Rows are points. Examples show where two turns around zero, p and q, send a point. Write where each new point lands after one turn and then the other. Backwards means that the second turn is done in reverse. Each puzzle has new turns, and all numbers are rounded.

Turn p:
-3 6 => -6 4
3 35 => -16 32
-23 -40 => 1 -46
33 1 => 28 18
-9 -2 => -7 -6
Turn q:
-35 -17 => -37 10
25 22 => 33 0
11 -6 => 4 -12
Where do these land?
p, then q: 35 -9 => 33 -15
q, then p: 25 27 => 29 22
p, then q: -38 4 => -37 11
p, then q backwards: -5 -17 => 15 -10
q, then p backwards: -17 -5 => -10 15

Turn p:
-15 -29 -14 -16 => -20 -14 8 -29
-25 35 18 -36 => -18 48 28 7
9 10 6 37 => 11 -9 -25 28
18 20 -8 21 => 22 7 -23 12
12 -36 -2 -6 => 4 -32 12 -18
Turn q:
-3 17 13 -17 => -18 14 14 -5
0 4 -37 -28 => -18 -4 -26 -34
20 20 3 -6 => -7 28 -6 1
4 -32 46 29 => 43 -4 37 27
-21 -9 -25 21 => -1 -33 -19 10
Where do these land?
q, then p: -8 9 24 -6 => -9 3 9 24
q, then p: -42 -21 -39 -12 => -26 -32 20 -43
q, then p: -25 -8 -6 -21 => -19 -8 25 -11
p, then q: 38 -11 13 12 => 41 14 -6 -1
q, then p: 35 -6 6 30 => 38 3 -27 8
q, then p backwards: 36 20 6 0 => -5 40 -8 -6
p, then q backwards: -34 17 -3 -2 => 5 37 -2 -9

Turn p:
12 -54 -51 19 -21 -11 6 1 => -14 -37 -32 27 -44 -17 1 32
21 4 23 10 41 1 -44 13 => 30 -3 -11 -9 56 -14 -17 12
14 1 10 -22 -13 -5 32 -16 => -5 -15 18 -7 -17 -3 19 -31
-46 -3 16 -10 -24 -5 -12 4 => -38 20 19 -3 -3 9 -31 1
22 12 4 -11 15 25 19 13 => 29 -11 1 -19 1 22 15 -9
18 17 -22 -20 -18 28 -17 5 => 14 4 -36 -7 -12 19 -14 -25
14 9 -3 5 -18 1 29 10 => 14 1 8 -11 -32 -1 13 -4
-44 12 16 3 8 -68 -6 -6 => -52 35 24 -9 22 -39 11 17
-6 -18 -4 46 0 2 0 -32 => 6 1 10 54 -3 -12 3 17
-5 20 9 -20 30 32 -7 8 => 14 4 -3 -15 32 38 1 -9
Turn q:
35 25 -4 -34 -35 -9 1 14 => 29 9 -28 -18 -45 15 14 -1
-21 -5 29 14 -24 -32 -28 -32 => -17 -5 25 11 -31 -45 -12 -26
-12 20 -6 20 6 14 -3 -38 => -21 16 6 20 11 8 -7 -36
-15 -17 11 23 8 29 -12 29 => 5 -17 19 12 17 11 -34 25
15 9 20 -25 25 9 24 30 => 23 18 15 -20 8 21 21 32
-17 -39 20 18 15 -12 -25 5 => -9 -19 25 -6 15 -37 -26 14
14 -21 28 8 -16 10 17 11 => 36 -22 21 5 1 -1 5 3
5 28 -30 0 -27 -24 16 4 => 1 10 -40 22 -24 0 21 -2
-40 -28 -29 -22 29 2 -7 -16 => -58 -20 -2 -20 25 0 6 6
35 29 -40 -1 19 14 18 -7 => 10 30 -42 -3 25 29 12 -15
Where do these land?
p, then q: -5 -20 -23 -21 5 14 6 26 => -8 -35 -8 -11 2 25 -5 13
q, then p: -1 -3 -15 57 1 -33 3 -7 => 0 21 -11 19 11 -42 25 34
q, then p: 22 2 -16 11 18 34 -5 -9 => 13 -5 -22 16 31 19 7 -10
p, then q backwards: -39 -4 54 -13 4 -22 -7 10 => -27 -15 29 0 49 14 -26 -14
p, then q: 19 26 6 -2 16 -6 10 6 => 12 15 -5 -15 4 5 28 -6
q, then p backwards: 20 -16 -6 -19 -24 27 -7 23 => 20 -17 -7 -10 1 33 5 31
p, then q: 30 14 -4 -22 18 -8 -18 -29 => -18 10 -15 -6 34 -15 22 -23
q, then p backwards: 25 -3 12 -16 15 -2 21 -25 => 15 33 13 -14 17 -6 17 -2
p, then q: -72 4 -6 26 -54 -4 -3 4 => -16 15 19 49 -58 18 -42 13

Turn p:
-13 -28 -4 -5 -32 21 -2 -34 22 -8 11 => -16 -14 18 13 -37 11 2 -26 7 -23 25
45 27 -7 -5 -14 -4 -13 25 -18 9 -12 => 43 -3 -12 -16 -7 -2 2 28 15 32 -9
-15 0 -4 -9 19 9 -8 -45 12 -34 2 => -2 14 14 7 -12 -13 -15 -24 2 -50 -11
-25 4 29 4 -11 -5 -22 -17 31 2 9 => -30 7 46 1 -5 10 -3 4 15 -10 0
32 -31 47 -3 24 7 1 21 -4 37 9 => 7 -39 6 -31 45 45 5 -2 -4 11 -3
22 24 -22 -11 23 8 53 59 5 0 -2 => 24 26 -57 5 24 17 47 25 -17 9 -6
-53 22 -2 -9 -17 2 12 -43 -26 -33 -5 => -20 34 17 14 -38 -35 -8 -42 -22 -3 -21
20 -7 -19 -16 -11 -37 1 27 -9 -9 -30 => 5 -21 -28 -15 -3 -38 23 23 13 14 -7
-7 -1 -10 15 -9 3 -12 -17 3 14 -37 => -12 -5 -7 15 -7 -8 -19 -12 35 13 -5
52 -5 -4 39 2 -18 32 36 8 15 15 => 38 -22 -10 25 43 9 30 28 -4 23 25
-19 -11 10 24 3 17 -28 14 -8 -9 15 => -16 -11 12 11 -5 15 -31 19 -23 -2 -4
-40 7 -13 -25 22 -1 -14 -25 -15 15 26 => -21 36 4 -31 0 -9 -31 -21 -17 -13 16
Turn q:
13 37 30 -16 -26 -11 -19 23 -14 0 -31 => 0 54 7 0 5 9 -31 5 -13 9 -36
-29 10 -18 -11 -20 -45 -13 25 36 24 6 => -10 5 10 -16 -45 -41 -21 39 12 10 -7
18 -8 9 13 17 25 -36 -14 -11 -38 -2 => 0 -18 -4 -8 48 29 -26 -15 -4 -1 10
-9 -34 -5 19 6 -3 19 31 -8 15 23 => -16 -17 -3 3 -4 -17 30 25 -25 -26 11
20 -11 -40 19 32 31 3 -22 -15 3 -1 => 1 -30 -51 4 20 9 20 -22 9 1 16
-6 -15 -11 -14 17 -14 33 31 27 -2 -3 => -21 0 13 -12 -4 -25 33 17 27 -16 -9
-33 36 11 1 -18 -7 -7 19 24 32 -6 => -22 35 8 13 -36 -13 -18 24 3 25 9
-12 33 7 -23 -37 -3 1 23 41 22 24 => 9 44 19 -19 -38 -8 -4 38 11 17 20
18 -16 0 24 19 -23 25 -7 18 14 17 => 17 -22 4 19 13 -34 28 15 5 4 5
-5 -2 17 9 -7 24 0 -38 -22 -36 -30 => 4 -8 9 26 14 45 -19 -39 6 -11 -7
2 -5 -20 6 47 10 10 -35 -37 -21 29 => 7 -32 -17 -6 23 -12 15 -59 -10 -10 27
2 -6 42 -40 -23 5 -25 -10 -7 11 -32 => 0 15 26 -10 -9 41 -11 -2 -18 31 -41
22 -21 -22 12 -7 11 9 -26 -32 -24 4 => 29 -26 -23 4 12 19 4 -24 -5 -31 -1
Where do these land?
q, then p backwards: -45 -9 -7 -18 -22 -20 27 22 18 18 5 => -21 7 -4 -23 -44 -7 -24 -3 20 -35 2
q, then p backwards: -12 2 -7 3 -32 12 -27 -43 -20 11 8 => 14 -12 -12 9 -18 48 -7 -4 -33 7 13
q, then p: 1 -12 -20 -17 -16 -15 9 -2 30 33 -17 => -15 -13 -17 7 -12 7 34 13 26 25 11
p, then q: 24 13 11 -19 21 14 26 -2 -18 -7 -2 => 17 5 -23 1 15 11 15 -26 18 5 -21
q, then p: -4 21 24 -30 34 10 37 -12 1 -46 -11 => -2 30 40 9 21 10 12 -40 19 -34 -23
p, then q backwards: -5 11 7 37 -32 -7 -44 -9 23 26 -3 => -30 10 21 11 -9 -2 -13 -12 61 -9 -11
p, then q: 10 2 -30 3 -15 -13 -50 -8 2 -9 8 => 12 6 18 -30 5 -10 -27 41 -12 -7 -4
p, then q: 9 12 -5 6 47 42 3 27 -12 -14 0 => -18 8 -54 -10 28 19 -14 -16 11 -12 -6
p, then q: 1 -5 -3 23 16 -16 -50 -20 -30 10 -17 => -13 -27 8 -23 12 -8 -35 22 -13 35 -23
p, then q: -13 -23 -16 19 -51 -16 26 11 15 3 -18 => 6 -21 6 33 -38 -22 20 27 -9 -18 22
p, then q: -5 -42 -5 14 -9 -5 -22 -15 23 14 12 => -6 -30 33 -15 1 6 -5 14 -14 -8 31
p, then q: 22 21 2 9 42 -5 43 19 -10 -13 32 => 2 18 -34 5 45 -22 23 -40 -5 -11 -6
q, then p: 17 8 48 -31 17 18 22 32 -23 -27 5 => 14 44 7 -8 19 5 7 -33 -18 -8 -54
